Each point is reached from the start by the listed moves, each made once or not at all, plus a little noise. Is the number of moves made odd or even? Then give how often each move was made.

Moves:
(1): [-29 -62]
(2): [ 27 -31]
Start: [11 -3]
Points:
[ 38 -32] -> odd (0, 1)
[10 -3] -> even (0, 0)
[ 10 -95] -> even (1, 1)

Moves:
(1): [ 15  -5  12   5 -19  23 -28 -19]
(2): [  3  24  -6 -35 -15  14   8   5]
(3): [-14 -22 -31 -24 -12  14  10  10]
(4): [-34   4  -1  19  24  23  13 -36]
(5): [ 5 20 27 10 40 18 16  4]
(6): [ 40   0 -41  -2  26   8   1 -11]
Start: [-20  -8  -6 -19  26  -6 -15  15]
Points:
[ 11  -8 -50 -38  78  32  11  18] -> odd (0, 0, 1, 0, 1, 1)
[-15 -14   2 -28  34  48 -17  10] -> odd (1, 0, 1, 0, 1, 0)
[ -5  13 -46 -43  69  95   3 -30] -> even (1, 1, 1, 1, 1, 1)
[ 20  -9 -45 -22  52   1 -13   6] -> odd (0, 0, 0, 0, 0, 1)
[-29  -9 -10 -29  52  25  11  26] -> even (0, 0, 1, 0, 1, 0)
[-67 -26 -37 -26  37  32   8 -11] -> even (0, 0, 1, 1, 0, 0)

Moves:
(1): [  0  20  19   7  14  20  13 -24  23 -22  23]
(2): [ 11  18   3  -7 -20  -9   1   6 -20   4  17]
(3): [-15  -6  -3  -5  -1   8   8  -7 -12  -7   1]
(4): [ 18  -9 -13  -1  -3 -14  -4 -23  -5 -31   7]
(5): [ 11   0 -12  -7  10  -6  11  18 -14  -6  20]
(6): [-3 30 -5  8 11 11 -6  8 -3 -7 -2]
(7): [ 26 -23 -19  -3  -4  29  20  -2  10  -4 -19]
(8): [ 26 -12   2  31 -20  -8   8  35 -23   0  15]
(9): [  3  -4 -29   8 -11  -5 -20 -10   3  15  28]
(10): [ 16 -10  20  22  14  -2  -1 -17  -9  23 -10]
(11): [  6  -4   5 -15  -5   1 -20  16 -21 -10   5]
Start: [-15  16  -4   0  -5 -15  24  -2  -9   2  26]
Points:
[ 31  18 -66 -13 -39   8   3 -12 -59 -39  63] -> odd (0, 1, 1, 1, 0, 1, 1, 0, 1, 0, 1)
[ 58 -22 -22  39  -8  22  43   8 -53 -10  89] -> even (1, 0, 1, 0, 1, 0, 1, 1, 1, 1, 1)
[ 16  27 -37 -21 -33 -33  -4  30 -64   5  95] -> even (0, 1, 0, 0, 1, 0, 0, 0, 1, 0, 1)
[ 36   5   5  34 -23 -32  51  33 -89  15  68] -> odd (0, 1, 1, 0, 1, 0, 0, 1, 0, 1, 0)
[ 12  50 -17  55 -11   4  20   7  -9 -12  91] -> even (1, 0, 0, 0, 0, 1, 0, 1, 1, 0, 0)
[ 75 -36 -71  14 -39 -17  19  32 -60 -35  83] -> even (0, 0, 0, 1, 1, 0, 1, 1, 1, 0, 1)
[ 64 -16 -37   6 -34 -14   0 -31 -52  -3  54] -> even (0, 1, 0, 1, 0, 0, 1, 0, 1, 1, 1)

Moves:
(1): [ 21   0   0  -2  -6  26  -3  -8   4   6   0  12  -6  -4  24 -18   5]
(2): [  7  -7  23   9  -5   3  -3 -12  16   8 -12   2   2  -7  15  15  -1]
(3): [ -1  -4  25 -10   7  -2  -1  -5  -1   5   7 -23  -5 -12   3   1 -12]
(4): [ 13  -2 -12  19  12   1   8 -20 -10 -18   1  12 -10   7   2  12  -1]
(5): [  0 -11   9   5  22   5   0 -18 -25  13  -9  -8   2   0  13   5  19]
(6): [-5  0 -4  9  4  7 22  7  1 -5 19 11 25  5 18  3 -9]
(7): [-15   3  -1  -5  -5   0   4  -3   2   4  -6  10 -11   2   6  -1  11]
(8): [  9  -5   3 -10  12   1  28  12  -2   2  15   3   9 -15  -7 -27  10]
(9): [ -7 -10   4   8  -3   7   4   2  14  13  14  -5  -2  12   0   3  10]
(10): [ -2  14   6  12 -24  21  13  30 -11   6   4  -4  -1  10  -5  12   0]
(11): [ -7  -3 -14   2  -3 -18  20 -13 -27   0   9  -4   2  -1  24  -2   4]
(12): [ -8   3 -10  18   3 -21 -23  11   5   1   7  10 -10   7   3   8   4]
(13): [  0  -6  20 -12   2 -13   7   3  -1 -11   4   7  -1   6   0   1   7]
(14): [ -8 -19  -1  -5   1  -1  12   8   9  -1  -2  -4 -17  15  16  22 -14]
Start: [ -7  20   5  13 -15   2   8 -15   7  -6   9  -2  -5   7  16 -11  -3]
Points:
[ 24  -3  53  45   5   5  53 -35 -47   7  36   5 -21  -3  89  -8  32] -> even (1, 1, 1, 1, 1, 0, 0, 1, 0, 1, 1, 1, 1, 0)
[  0   3   2   4   7  16  57 -45 -43  21  17  11 -11 -10  75 -55  45] -> odd (1, 0, 0, 0, 1, 0, 1, 1, 0, 0, 1, 0, 0, 0)
[  2  -6  61  26 -44  55  30   1  40  29  20 -23 -32  19  69  23 -15] -> even (1, 1, 1, 0, 0, 0, 0, 0, 1, 1, 0, 0, 0, 1)
[ 26   1  56  26  -2  24  38 -48  15 -20  28  19  -2  -1  79   1 -14] -> even (1, 1, 1, 1, 0, 1, 0, 0, 0, 0, 0, 0, 1, 0)
[ 16 -22  35  19  14  42  64 -26  10  18  21  16  10   0  95 -11   6] -> even (1, 1, 0, 0, 1, 1, 0, 1, 0, 0, 0, 0, 0, 1)

Moves:
(1): [ -7   3  -1   5  10  -7   3  -1   1  -3   0  -6  -2   2 -10   7   9  -1
   0  -4  -5  12   3   6  -1   5]
(2): [ -6   2   5  -4  12   4  -2   4  -1   1   8   4 -15  -3   0   2  12  -9
   0  10 -11  -6  10  -9   2   7]
(3): [  9  -5   0   7  -5  -1   7  -2  -4   2  -2  10  -2   3   5  -1 -16  18
  17  -2   5 -13  12   3  -1  -6]
(4): [ -4  -4  11 -15   0   5  -4   1   8   7  -4   2  17   7  12  13  -4  -9
  20   4  -9  -3 -12   3   4  -8]
(5): [ -5  17   4  15 -11 -10  22  -6 -20 -11 -18   0  -7  25   9   9  -7  -2
   9   5  13 -25  23  -1  17  -7]
(6): [  1  -2   1   2  -5  -3  12  -9  18  19   0   7 -18  -4 -14   3  12   9
 -16   2   1 -17  33   6  -8  -4]
(7): [  6   2 -16   0   1  -9   2   7   6 -14  -9  -6  -1   1   2  18  -9  -7
  24 -13   7   4 -16  -5 -10  -3]
(8): [ -6  -2  -7   0  -7  -3  -1  -9   6  -4  -7  -3 -12  -2  12   5  -6   5
   6  -6  -5   1   3  -6   1  -9]
(9): [ -2  -1  -5   9  -2   3   6  -2  -4   2   5 -17  10   0   0   0  -4   3
   5   7  -5  -3  -4  -1  -2  -5]
(10): [  8 -13 -10  -8  -4  -1   3  -6   4 -15   5  19   9  -7  15   3  -4  -7
   0   9   5   0   6  -9   2   1]
(11): [  0   6  -5  -9  -6 -13  -1  -1   6   7  -3  -4  -4   1  10   4  -2   3
  -2  -1 -12   1   5  -6  -5 -19]
(12): [  6  -5   2   2   2   1  -1   4   0 -10  -5  -4   6   2   6   2  -3 -10
   2   1   4  -1   1  -5   9  -3]
(13): [ 10  17 -15   4 -17 -12   0  -3   1   8  -1 -12   9   5  -9   9  -1   5
   5  -4  -6   8  25  20  -4 -11]
(14): [  5  17  -3  19   0  -8   7   5  -4 -16  10  -7  -8  15   2  23  -6   4
  -5 -19  -3 -12  -1   5  -1  -3]
(15): [  2  -6   1   1   6   3   5 -12   1  -6   1  -5  -5   1  25  -4 -13  -5
   6   6   6   0  -6  15   6   1]
(16): [ -6 -11  13   3   5   2  -8   2   9   7  -5  14  -3  -2  21  -5   1  19
   0  10   7  -4  17  -4  -2   7]
(17): [  0   0  -9  -4  -4  12   0   1  -1 -25   3  -1  -1   1   2 -13   4   7
   5   4 -14   5 -16   3  -5   0]
(18): [-12   8   3  -1   1 -14   1  17   5  -9  -6  -9  21   0  -2   2   8  -2
  14 -15  -7  -3   0  -2  -4   2]
(19): [ 3  1 -1  0  0 -1  3 -4 10  2  7  1  3 -3 -8 -6  0 12  7  4  5  0  0  5
  0  2]
(20): [-10   5  -1 -24  13  12  -1   1 -12  -2   4  -1   7 -13   1  -7  14  -4
 -12  -3  -4 -10 -13  -3   4   2]
(21): [ 13   1   4   1  -3   6   5   4   2  -6   0   0  -9   6  -5   6   0   4
 -10  -4  -7  -6  -7 -13   8  13]
(22): [  1   2   5  -5  -2   5   1 -15  -7 -15 -21   9   1   1   9   0 -13  -1
   8  12   7 -11   8   4  -3  -1]
(23): [  6  -2  10   5   0   3  15  -7   2  -9   8 -12   1  -9   4   3   8   5
   2  -3   2   2   3   0   5   3]
(24): [  1  10  -4   3   8   7   7  -2  -8 -13  -3   6  12   4  10  -3   1 -10
   7   3   2 -10  -8 -10   5   0]
Start: [  8   7   3  -7  -2  11 -15  -6  -5  11  -9  -8   8  -4  -6  11  -6  -7
   8   2  -2 -14  11 -10  17  -3]
Points:
[ 11  43 -15  23  13   3  36 -32 -31 -33   3  -4  15  24  57  40 -19  16
  46  24   5 -77  75   6  41 -11] -> odd (1, 1, 1, 0, 1, 0, 0, 0, 1, 1, 0, 0, 1, 1, 1, 1, 0, 0, 1, 1, 0, 0, 0, 1)
[  4  32 -11  -3   5  12  22 -21  -7 -50 -32 -18  24  35  36  34 -25 -21
  87  10   1 -30 -20   5  33 -12] -> even (1, 0, 0, 1, 1, 0, 1, 0, 0, 0, 0, 0, 0, 0, 1, 0, 1, 0, 1, 0, 0, 0, 0, 1)
[ 30   2  -9 -42 -24   9  28 -30  32 -37 -37 -15  40 -11  70  43 -24  34
  75  11 -26 -66  47   0   3 -32] -> even (0, 0, 1, 1, 0, 1, 1, 0, 1, 1, 1, 0, 1, 0, 1, 1, 1, 1, 0, 1, 1, 1, 1, 0)
[ 21  -3   3   8   5  12   2 -23   6   1 -14  -8  23   3  64  -2 -42  24
  50  31  10 -44  28 -13  26 -28] -> even (0, 0, 1, 0, 0, 0, 0, 0, 1, 0, 1, 1, 0, 0, 1, 1, 0, 0, 1, 0, 0, 0, 0, 1)
[ 24  19  16   3  -5   3  17 -39  25 -21 -21 -13 -16  17  58  56 -18  29
  52  19 -32 -53  95  30  13 -36] -> even (1, 1, 1, 1, 0, 1, 0, 0, 0, 0, 1, 1, 1, 1, 1, 1, 1, 0, 0, 0, 0, 1, 1, 0)
[ 24  -7  -1 -36  12  39  11 -25  -4 -42 -18  27 -15 -15   4  14   9  -1
   2  27 -22 -62  50 -26  24  11] -> even (1, 1, 1, 0, 0, 1, 0, 0, 0, 1, 0, 1, 0, 0, 0, 0, 1, 0, 0, 1, 1, 1, 0, 0)

Moves:
(1): [  2  -6  -1 -10 -24 -17   5  11   5  11 -12   9  -4  15  14 -11 -17  -6
   4   5 -10 -20  -1  -2 -16   4]
(2): [  0   8  -7 -12   2   1  -4  -4   2  27 -20  10  -8 -14 -17 -32   1   1
  -9 -21  26  -6  -5 -14  -7  17]
(3): [-11  11  -9   1  -7  -7   8  -5  -1  11  -7  14 -10  -8  10   7 -21   8
  -5  12   1  -9  -3  -9  -7  -3]
(4): [  6  12   1  -5   2 -10 -14  10  -2 -15   1   5  10   2 -10  16  -8  -4
  -8 -13  16  24  -7  -2  -1   2]
(5): [ 11  -4   4  -2   5  17   4   3   9 -14  -6 -13 -11   6 -15   6  -2  15
  -7  -7 -15 -10  -2 -12  13   7]
(6): [  5  -2   4   3  -1  -3  -4   3 -11   2   5   3  21  10  -3  10 -12   4
  14 -16   0  -6  23  -3  12   0]
(7): [ 13 -13   6   4   8   6  -6  13  11  -7   5   8   9   2  -2  -1 -10  18
 -26   5   9   2   3 -13  -7   2]
(8): [ -9  -2  -3   4   2  -3  10 -23 -14   8 -19   8   9  21   6   8 -15   0
  14  26 -13  -4  12  -1  -2  16]
(9): [ 32   0  -2   4   1  -5  -8   1  -8  -6  -2   4  -6   1  20 -12   2  -9
   1  -1  19  -7  -6 -20 -13   0]
(10): [  3  -2   8  -7  -6   4   1 -13   3 -13   3 -10  -2  -6  -1   4   3   7
  -1  -8 -10  -3   2   6  -4  -1]
(11): [ -9  -3  -1   4   5 -11   2  -3   1  -5  -1  10 -30   4 -10 -16  10 -19
   1  23   3 -23  -2  -7  11  13]
(12): [  8   3 -11 -11   5   4   1  -1   3   5   1  -6   5  -4 -17  -6 -17  -9
   1  -6  11   8  -7   4   0  -2]
(13): [-10  -7   4 -14  -3  -2  22   1  -1  -7   0  13 -20  15  16  -1 -14  20
   8  14   2  -9 -16  10  15   0]
(14): [ 12 -10 -14 -16  -7   5   2   3  12  -1   7  10  -9   9  -8   7   5  -5
   0 -12  15 -10   5  -5   0  -5]
(15): [-14   8 -18  17  -7  -8 -15  -6 -12  -6  14   5  14   4   5  -6  -2   7
  12 -11  -6   4 -10  -2  10  12]
(16): [-11  -5  15  -6   7   5  -6 -27  15  24 -11   5 -13 -12  -7   2  -1  -4
   4   3 -23  16 -17  10   9 -24]
(17): [ -5  -2   1  15   8  -1  -4 -14  -6  -3   1   4  -8  -3   9  16  17  -3
  -2   4 -16  -6  -7  17   6   4]
(18): [-22  -5   8   9   0   5  -8  -9   5  -9 -10  -8 -13   4  24   6 -19   2
 -16  -2  -9   4   9   3   1   6]
(19): [ -5  -1   1  16   9 -15   8   5   4 -19  -5  -1   7  14   7   8   1 -19
  14  13  20 -11   4   7 -12   9]
(20): [  4  -8 -13   3   0  -7 -13  12   3 -17 -14   4   1   9   1  -7   7  21
  -4  -6   3 -11  13 -10   3  -1]
(21): [ -5   6  -3  -7  -8 -10  12  -4   4  -3   3  11   5  -1  11 -10  -6  -8
  -7  -2   3   3   3  -4   6   1]
(22): [-15  -4  -7 -16   7 -21  16  -3 -12  16   1   9  -8   7   0  -1  -1   7
  -6  -8  -8  -2  -4  -5  -8 -19]
(23): [  3  -3   0  21   7   6   7  13  -5 -11   5  40 -19   4  -5 -17   2 -20
  -6  15   0  15  -3   9  -5  -5]
(24): [  2 -11   7   8  -5   4   7   4   5   4   4 -12  -6   7 -15   5   5  10
 -11  13   1   7  -6   8   8  -1]
Start: [  8   0  -4   2 -14  -4  -4  -9  -3   0   4   0  16   7  10 -11  -9 -11
 -16  -9  -2  -2  -1   4  -8  -3]
Points:
[-29 -28   1  -4   1 -43  27 -45 -12 -14  -4  92 -55  32  20 -30  -5  -8
 -15   7 -48 -24  -8  26  37 -38] -> even (0, 0, 0, 0, 0, 1, 0, 0, 0, 1, 1, 0, 1, 0, 0, 1, 1, 0, 0, 1, 1, 1, 1, 0)
[ 44  -2 -35   3  -5 -24   8 -20   6 -27   8  23   8  24  33 -11  -8 -65
 -11 -14  48 -24  -9   3 -19   8] -> even (0, 0, 0, 0, 0, 0, 0, 0, 1, 0, 0, 1, 0, 1, 0, 0, 1, 0, 1, 0, 1, 0, 0, 0)
[ 13  12 -17   6 -21 -57   8   5  16 -20 -10  42  29  26  34   9 -71 -32
 -43   8  34 -12 -17  -2 -39  15] -> even (1, 0, 1, 1, 0, 0, 1, 0, 0, 0, 0, 1, 0, 0, 0, 0, 1, 0, 1, 0, 1, 0, 0, 0)
[-29  12 -44  28   3 -78  -9 -17 -21 -44  -8  88 -24  29   1 -55  14 -41
 -33 -25  27 -17 -17  -2 -11  27] -> odd (0, 1, 0, 1, 0, 0, 0, 0, 0, 1, 1, 0, 0, 0, 1, 0, 1, 0, 1, 1, 1, 1, 1, 0)
[ -9  -7 -29 -34 -33 -35  37 -59 -12  75 -57  47 -43  43  12 -52 -92  33
 -10   9 -18 -34 -67 -32  -3   4] -> even (1, 1, 1, 0, 1, 0, 0, 1, 1, 0, 0, 1, 1, 0, 1, 1, 0, 0, 0, 0, 0, 1, 0, 1)
[ -2 -35   0   1  -6 -12   8 -27  16 -35   9  82 -95  43  11 -13 -61  23
 -79  11  -9  -4 -59 -27  17 -18] -> odd (0, 0, 1, 1, 1, 0, 1, 0, 1, 1, 1, 0, 1, 1, 1, 1, 0, 1, 0, 0, 0, 1, 1, 1)
[ 28  12 -36  -4  -3 -33 -13 -26 -53 -10  -1  16  51  50  -3   6 -65   1
   9 -46   2   6  -1 -37   5  11] -> even (0, 0, 0, 1, 1, 1, 0, 1, 1, 0, 0, 1, 0, 0, 1, 0, 0, 0, 0, 0, 0, 1, 0, 0)
[-21 -13 -53   3  -8 -62   6 -44 -16  -8 -53  27 -17  61  -6 -46 -23 -10
   1  -3 -11 -88  -9 -16 -13  53] -> even (1, 1, 0, 0, 1, 0, 0, 1, 0, 1, 1, 1, 0, 0, 1, 0, 1, 0, 1, 1, 0, 1, 0, 0)
[  7  19 -32  21 -21 -13  -7 -32 -12 -19 -11  59 -39   7  11 -76 -71 -31
 -37 -32  20 -31  -1 -44  11  41] -> even (0, 1, 1, 0, 1, 1, 0, 0, 1, 1, 1, 1, 0, 0, 1, 0, 0, 1, 0, 0, 1, 0, 1, 0)
[  6  -4 -38 -16 -26 -34  13 -20 -19 -35  -5  29 -26  36  45 -21 -39  67
 -18 -25 -15 -51 -23 -37  -1  -6] -> even (0, 0, 1, 0, 1, 0, 0, 0, 1, 1, 0, 0, 1, 0, 1, 0, 0, 0, 0, 1, 0, 1, 0, 0)
[-24 -26 -11  -8 -34 -59  -1 -39  43 -32 -56  66 -26  61  48   1 -84 -22
 -48  36   4 -45  19 -26 -27  15] -> odd (1, 0, 1, 1, 0, 0, 1, 1, 0, 1, 1, 0, 0, 1, 0, 1, 0, 1, 1, 1, 1, 0, 0, 0)
[ 23   0  24  17  15  18 -39 -48  11 -18 -34  36 -54 -11   7 -22 -16 -25
 -59 -42 -13  26 -37   0  -7   3] -> odd (0, 1, 0, 1, 1, 0, 0, 0, 1, 1, 0, 0, 0, 0, 0, 1, 1, 1, 0, 0, 0, 0, 1, 0)
